Each row is a point. Before rounding, the points of a table are all equally far from one centre. They may lie mostly on one side of it. Write the centre, to within rounding.

Points (8 x 2):
[[-0.07  0.66]
 [-0.02  0.66]
 [-0.38  0.43]
 [ 0.05  0.65]
 [-0.21 -0.01]
 [-0.09  0.66]
 [-0.35  0.48]
 [-0.05  0.66]]
Centre: [-0.04  0.30]

Points (17 x 11):
[[-0.84  0.79 -0.46  0.05  0.20  0.22  0.11 -0.03 -0.21 -0.15 -0.57]
 [-0.25  0.73  0.12 -0.02 -0.25 -0.40  0.95 -0.31 -0.44  0.01 -0.48]
 [-0.63  0.57 -0.08  0.16  0.28  0.62  0.20 -0.39 -0.30  0.60 -0.32]
 [-0.07  0.68 -0.44  0.00 -0.17 -0.47  0.14 -0.10 -0.24  0.62 -0.64]
 [-0.37  0.56  0.23 -0.11  0.36 -0.08  0.29  0.23 -0.51 -0.04 -1.01]
 [-0.06  0.06  0.17 -0.69  0.10 -0.35 -0.05 -0.25 -0.05 -0.39 -0.14]
 [-0.33  0.63 -0.50 -0.38  0.24  0.39  0.25 -0.41  0.07 -0.17 -0.33]
 [ 0.42  0.41 -0.02 -0.27  0.10 -0.09  0.35 -0.42 -0.54 -0.23 -0.52]
 [ 0.00  0.74 -0.31 -0.13  0.24  0.10  0.37 -0.45  0.17 -0.07 -0.74]
 [-0.11  0.57 -0.13 -0.45  0.15 -0.39 -0.14  0.23 -0.13  0.20 -0.84]
 [-0.30  0.69  0.31 -0.55 -0.09 -0.26  0.66 -0.32 -0.02 -0.12 -0.78]
 [-0.40  0.87  0.37  0.14 -0.31 -0.49  0.53 -0.71 -0.25 -0.08 -0.46]
 [-0.22  0.73 -0.43 -0.26  0.41 -0.45  0.14 -0.66 -0.30 -0.05 -0.52]
 [-0.05 -0.22  0.53 -0.12 -0.23  0.04  0.35 -0.61 -0.07 -0.13 -0.51]
 [-0.26  0.82  0.11 -0.36  0.23 -0.61  0.10 -0.51 -0.23  0.54 -0.70]
 [-0.33  0.90  0.27  0.02  0.28  0.11  0.81 -0.57 -0.41  0.08 -0.44]
 [-0.75  0.87 -0.02  0.14  0.46 -0.12 -0.09 -0.48 -0.28 -0.05 -0.80]]
Centre: [-0.37  0.39  0.10 -0.05  0.00 -0.09  0.14 -0.24 -0.23  0.11 -0.30]

Points:
[[ 0.39 -0.62 -0.28  0.10 -0.63 -0.01  0.40 -0.79  0.50  0.42  0.50 -0.26
   0.48 -0.63 -0.51  0.09 -0.06  0.70 -0.02 -0.31  0.10  0.32 -0.03 -0.38]
 [ 0.66 -0.51  0.23  0.34 -0.21 -0.24  0.51 -0.38  0.33  0.10  0.58  0.09
   0.43 -0.30 -0.16  0.17  0.17  0.61 -0.52  0.39 -0.20 -0.05  0.37 -0.88]
 [ 0.53 -0.51 -0.35  0.61  0.03 -0.10  0.65 -0.28  0.19 -0.08 -0.14 -0.75
   0.33  0.34 -0.15 -0.28 -0.24  0.09  0.03  0.25  0.78  0.45  0.30 -0.45]
 [-0.07 -0.03 -0.04  0.02  0.38 -0.42  0.53 -0.26  0.86 -0.06  0.46 -0.39
   0.22  0.42  0.22 -0.11 -0.59  0.52  0.29  0.19 -0.07 -0.11  0.48 -0.49]
 [-0.41 -0.08  0.27  0.05 -0.73 -0.32  0.58 -0.30  0.39 -0.06  0.05 -0.19
  -0.02  0.07  0.02 -0.15 -0.03  0.68 -0.87  0.53 -0.09 -0.27 -0.32 -0.63]
 [-0.46 -0.09 -0.25  0.21 -0.66 -0.15  0.48  0.15  0.30  0.22 -0.49  0.34
   0.14 -0.58 -0.26 -0.33 -0.34  0.74  0.22 -0.10 -0.22 -0.24  0.10 -0.31]
 [ 0.10 -0.52  0.40  0.43  0.15  0.31  0.51 -0.23 -0.18  0.27 -0.02 -0.02
   0.48 -0.25 -0.60  0.22 -0.55  0.53  0.00  0.67  0.38 -0.61 -0.01 -0.52]
 [ 0.63 -0.61  0.19  0.18 -0.71 -0.42  0.89 -0.75  0.52 -0.14 -0.05  0.03
  -0.57 -0.55 -0.02 -0.01  0.03  0.37 -0.08  0.39 -0.32  0.12 -0.45 -0.61]
 [ 0.46 -0.78 -0.07 -0.25 -0.25 -0.01  0.52 -0.23  0.89 -0.16  0.11  0.24
   1.00 -0.31 -0.13  0.18  0.02  0.04 -0.44  0.20  0.18  0.02  0.00 -0.25]
 [ 0.01  0.19  0.13  0.20 -0.92  0.00  0.21 -0.84 -0.21 -0.45  0.44  0.23
  -0.05 -0.63  0.08  0.54  0.28  0.35 -0.46  0.31  0.10  0.39 -0.41 -0.37]
 [ 0.64 -0.39  0.33 -0.29 -0.32 -0.26  0.84  0.06  0.22  0.35  0.52 -0.09
   0.29 -0.20 -0.87  0.34 -0.61  0.18  0.11  0.31  0.34 -0.02 -0.23 -0.96]
 [ 0.58 -0.57  0.14  0.15 -0.62 -0.02  0.86  0.46  0.24  0.80  0.41  0.16
  -0.01 -0.77  0.11  0.06 -0.35  0.22 -0.29  0.21  0.26  0.01  0.20 -0.69]
 [ 0.48 -0.65 -0.22  0.17  0.03 -1.12  0.63 -0.47  0.50  0.65  0.72 -0.44
  -0.37 -0.11 -0.30  0.27 -0.23  0.23 -0.32  0.03 -0.09  0.14 -0.46 -0.36]
 [ 0.43  0.08  0.19  0.58 -0.16  0.24  0.70 -0.87  0.00  0.59  0.72  0.47
   0.63 -0.44 -0.05  0.14  0.24  0.16 -0.39  0.51 -0.10  0.51  0.11 -0.38]
 [ 0.22 -0.55  0.12 -0.41 -0.16 -0.19  0.29 -0.37  0.11  0.18 -0.03 -1.00
  -0.01 -0.30 -0.64 -0.27 -0.27  0.53 -0.49  0.08  0.46  0.14 -0.18 -0.46]
 [ 0.06 -1.24  0.00  0.58 -0.19 -0.52  0.27  0.09  0.29  0.18 -0.39 -0.46
  -0.03 -0.12 -0.63  0.18  0.12  0.37  0.10  0.36  0.37  0.12 -0.25 -0.63]
 [ 0.68 -0.46  0.40  0.07 -0.31 -0.64  0.98 -0.37  0.06  0.92 -0.22  0.11
   0.13  0.15 -0.15  0.30 -0.44  0.37 -0.47  0.30  0.05  0.06 -0.18 -0.57]
 [ 0.62  0.10 -0.17  0.59 -0.45 -0.19  0.08 -0.27  0.16  0.03  0.48 -0.35
   0.53 -0.20 -0.09  0.50  0.03  0.97 -0.20  0.31 -0.36  0.34  0.07 -0.38]
 [ 0.30 -0.17  0.42  0.12 -0.89  0.08  0.68 -0.42  0.02 -0.29 -0.26 -0.05
   0.40 -0.57 -0.28 -0.07  0.23 -0.11 -0.57 -0.38  0.39 -0.04 -0.45 -0.08]
 [ 0.52 -0.32 -0.50  0.26  0.38 -0.18  0.80 -0.04  0.22  0.31  0.38  0.00
   0.34 -0.49 -0.30  0.34 -0.58  0.53 -0.32 -0.31  0.21  0.40 -0.67 -0.87]
 [ 0.13 -0.53 -0.16  0.04 -0.10 -0.59  0.80 -0.64  0.40  0.56 -0.39 -0.37
   0.23  0.46  0.06 -0.12 -0.68  0.03 -0.11  0.15  0.35  0.28 -0.75 -0.94]
 [ 0.64 -0.25  0.64  0.49 -0.28 -0.20  0.67 -0.50 -0.03 -0.17  0.00  0.15
   0.37 -0.11 -0.24  0.12 -0.27  0.29 -0.54 -0.07  0.21  0.51 -0.22 -1.13]
 [ 0.13 -0.96 -0.16  0.31 -0.16  0.14  0.09  0.01  0.17  0.56  0.12  0.18
   0.07 -0.31 -0.28 -0.37  0.09  0.13 -0.55  0.03  0.10  0.34  0.62 -0.60]
 [ 0.35 -0.53 -0.09  0.16 -0.32 -0.19  1.03 -0.57  0.88  0.48 -0.13  0.22
   0.27 -0.83 -0.07  0.53 -0.08  0.13 -0.19 -0.18  0.07  0.08  0.08 -1.01]
 [ 0.32  0.13  0.41 -0.17 -0.16 -0.02  0.83 -0.23  0.31  0.63  0.15 -0.50
   0.07  0.04 -0.19  0.13 -0.24  0.54  0.32 -0.47  0.09  0.94 -0.15 -0.80]
 [ 0.43 -0.62 -0.16  0.39 -0.23 -0.46  0.93 -0.01 -0.12  0.93  0.43  0.24
   0.91 -0.35  0.08  0.43 -0.34  0.24 -0.20  0.03  0.30  0.35 -0.04 -0.43]
 [ 0.38 -0.22  0.47  0.49 -0.55 -0.75  0.23 -0.05  0.30 -0.31  0.34  0.33
   0.63  0.06  0.17 -0.40 -0.08  0.25 -0.32 -0.08  0.06 -0.01  0.12 -0.74]
 [ 0.40 -0.58  0.07  0.44  0.01  0.08  0.46 -0.41  0.21  0.27  0.27 -0.14
   0.76 -0.64 -0.74  0.12 -0.30  0.10 -0.09 -0.19 -0.76  0.60 -0.22 -0.18]
 [ 0.38 -0.73 -0.14  0.36 -0.03 -0.12  1.31 -0.58 -0.18  0.47  0.09  0.45
   0.17 -0.25 -0.14  0.07 -0.66  0.31  0.09 -0.03  0.28 -0.33 -0.25 -0.23]
 [ 0.05 -0.35  0.38  0.09 -0.08  0.22  0.96 -0.12  0.41  0.18 -0.35  0.03
  -0.04 -0.18  0.00  0.03 -1.35 -0.34  0.02 -0.26  0.20  0.39 -0.31 -0.59]
 [-0.16 -0.99  0.05 -0.29  0.32 -0.38  1.25 -0.15  0.51  0.24  0.09 -0.20
  -0.21 -0.44 -0.20  0.31  0.00 -0.08 -0.50  0.49  0.29 -0.14  0.04 -0.10]]
Centre: [ 0.01 -0.06  0.02  0.21 -0.10 -0.21  0.35 -0.25  0.23  0.23  0.14 -0.07
  0.04 -0.29 -0.03  0.13 -0.14 -0.11  0.07  0.26  0.14  0.19 -0.25 -0.29]
